Rows are points. Each copy is the shape, with its points in the same order, stretched, turned, moved and blurred by noise. Some copies are also mirrored. Which?

Shape, 9 rows:
[[-24  56 -13]
 [-73 -32 -54]
 [ -7 -12  18]
 [-15  55  22]
 [ -7   3 -76]
 [-54  69  26]
 [ 34  -9  38]
 [ 88 -34 -10]
 [ 23  18 -25]]
Copy 1:
[[-43  24  16]
 [-88 -24 -63]
 [  3  14 -31]
 [-12  51  25]
 [-53 -56   4]
 [-34  75  11]
 [ 51  -3 -19]
 [ 63 -63  -4]
 [-14 -19  14]]
Copy 1 is: mirrored
Copy 2:
[[-45  26 -48]
 [-64 -87  -9]
 [  8  -4  11]
 [-25  50 -27]
 [-18 -60 -68]
 [-68  55 -14]
 [ 52  21   8]
 [103 -22 -34]
 [ 15  -3 -56]]
Copy 2 is: only turned

Shape (11 x 6):
[[ 17  43  -1  -5 -36  29]
 [-25 -10  61 -55 -97 -15]
 [-72  35  -5  23  27  34]
 [-92 -32  56 -22  75 -20]
 [-30   8 -74  16  22  31]
 [  8  -9 -32 -29  18 -12]
 [ 13  -2 -29   9 -16  48]
 [-42  18 -75 -67   8  12]
 [-87 -61 -36   6  -1   7]
 [ 10  -6  59 -21 -43  30]
 [ -5  -5  36 -33 -23 -51]]
Copy 1 (11 x 6):
[[  3  27  -5   0 -12  40]
 [-60 120  -6   6 -30 -17]
 [-15 -36  -4  19  76  16]
 [-61  -1  21   1  85 -64]
 [ 17 -77 -59   1  45  16]
 [ -4 -31 -28 -35  -8 -25]
 [ 25  -3 -30  12  10   4]
 [-39 -18 -88 -52  24  14]
 [-41 -39 -61  37  37 -40]
 [  2  86  15  13   0  -9]
 [-44  40  20 -20 -16 -20]]
Copy 1 is: mirrored
Copy 2 (11 x 6):
[[ -15   30   12    2  -50   23]
 [ -35  -54   13  -59 -121   -8]
 [ -18   -8   56  -28   41   60]
 [  26  -68   58  -94   60   16]
 [ -18    3  -18   -6   66   50]
 [   0    7  -32  -35   24   -3]
 [  13   -2  -10   15   -5   31]
 [ -48   14  -50  -81   28   56]
 [ -24 -100  -20  -40   54   41]
 [  27  -25   28  -18  -80    9]
 [ -20  -20    9  -47  -37  -43]]
Copy 2 is: only turned
